Each row is a point. Each copy is the shape, with its points in the same order, turned, moved and blurred by noise. Say if it was mirrored as well.
In the rows, 128 means zero.

Shape (6 x 3):
[[160 117  89]
 [ 73  69 173]
 [134 111 111]
 [147 131 151]
 [ 52  92 159]
 [168 207  90]]
Copy 1:
[[119  81 113]
 [ 37 106 220]
 [ 89 102 140]
 [122 124 159]
 [ 35 131 192]
 [153 159  64]]
Copy 1 is: only turned
Copy 2, 6 rows:
[[154 127  98]
 [ 93  52 184]
 [133 114 120]
 [138 136 158]
 [ 64  65 170]
 [129 213  97]]
Copy 2 is: only turned

Shape:
[[ 69 168 154 132 194  88]
 [186 127 115 155 143 143]
 [156 120 128 132 119 152]
 [140 124  71 131 133 168]
 [129 202 120 164 118 149]
 [ 45 141 137 164 165  65]
 [169 136  87 119 120 169]
 [ 63 130 171 107 143 111]
 [144 146 102 147  83 161]
 [160  78 106 148 135 128]
 [ 85 158 133 118 156  41]
 [145 122 119 112 122 129]]
Copy 1, 12 rows:
[[106 142 122 122 249 133]
 [181 158 164 131 131 136]
 [160 133 147 125 122 122]
 [163 126 107 142 112 153]
 [165 177  89 148 146  81]
 [ 88 146 118 180 239 146]
 [161 144 109 121  99 143]
 [ 75  99 128 123 200 114]
 [159 149 104 159  94 106]
 [164 117 167 153 119 162]
 [ 63 180 142 136 209 148]
 [126 143 148 117 129 136]]
Copy 1 is: mirrored
Copy 2 (12 x 6):
[[ 85 204 100 115 170 174]
 [134 115 114 147 166  69]
 [115 109 132 136 137  91]
 [ 92  65  93 143 163 112]
 [ 55 148  90 166 132  86]
 [110 196  77 141 126 205]
 [ 89  78 107 123 155  72]
 [ 91 168 135  96 115 169]
 [ 89  95 105 158 105  82]
 [159  85 107 145 152 117]
 [117 203  60  92 128 161]
 [115 110 114 110 132  99]]
Copy 2 is: mirrored

Shape:
[[145 108 111 159 100 136 105  63]
 [ 68 138 158 147 206 126  68  65]
 [131 120 152  66 104  84 166  74]
 [ 98  99 188 191 128 142 159 127]
 [149 221  98  89 121  76 129  64]
 [142 125 111 135  82 184  71 127]
 [ 62  81 122 128 178 201 144  76]
 [157 192 164 170 116 135 180 135]
 [174 131 130 142 214 131 179 179]
 [ 71  82 100 194 101 143 128 147]
 [180 120 214 102 223  66 127 148]]
Copy 1:
[[155 127  91 148  93  87 116 108]
 [136 213 109 111 152  94 114 204]
 [138 146 109  47 106 105 177  65]
 [139 130 193 139  90  69 165 163]
 [113 208 101 102 139 142 114  27]
 [153 112 116 141  61 159  87 134]
 [157 157  93 146  99 128 210 202]
 [145 165 219 153 103 120 145  71]
 [164 112 203 136 195 158 179 126]
 [ 81  86 136 173  80  98 148 169]
 [183 140 204  33 212 111 136 134]]
Copy 1 is: mirrored
Copy 2, 11 rows:
[[124 138 117 153  96 156 143  82]
 [  7 173 175 134 164 162 148 104]
 [163 127 181 102 150  99 195  94]
 [ 96  91 217 180  95 130 117 130]
 [122 169 103  93 169  47 147  63]
 [125 129 122  88  75 174  82  95]
 [ 53  64 161 122 144 194 168 139]
 [121  94 172 161 134  59  65  90]
 [130 104 159 158 200 109  68 197]
 [ 82  97 148 149  38 142 129 168]
 [138 195 238 151 227 126 103 159]]
Copy 2 is: mirrored
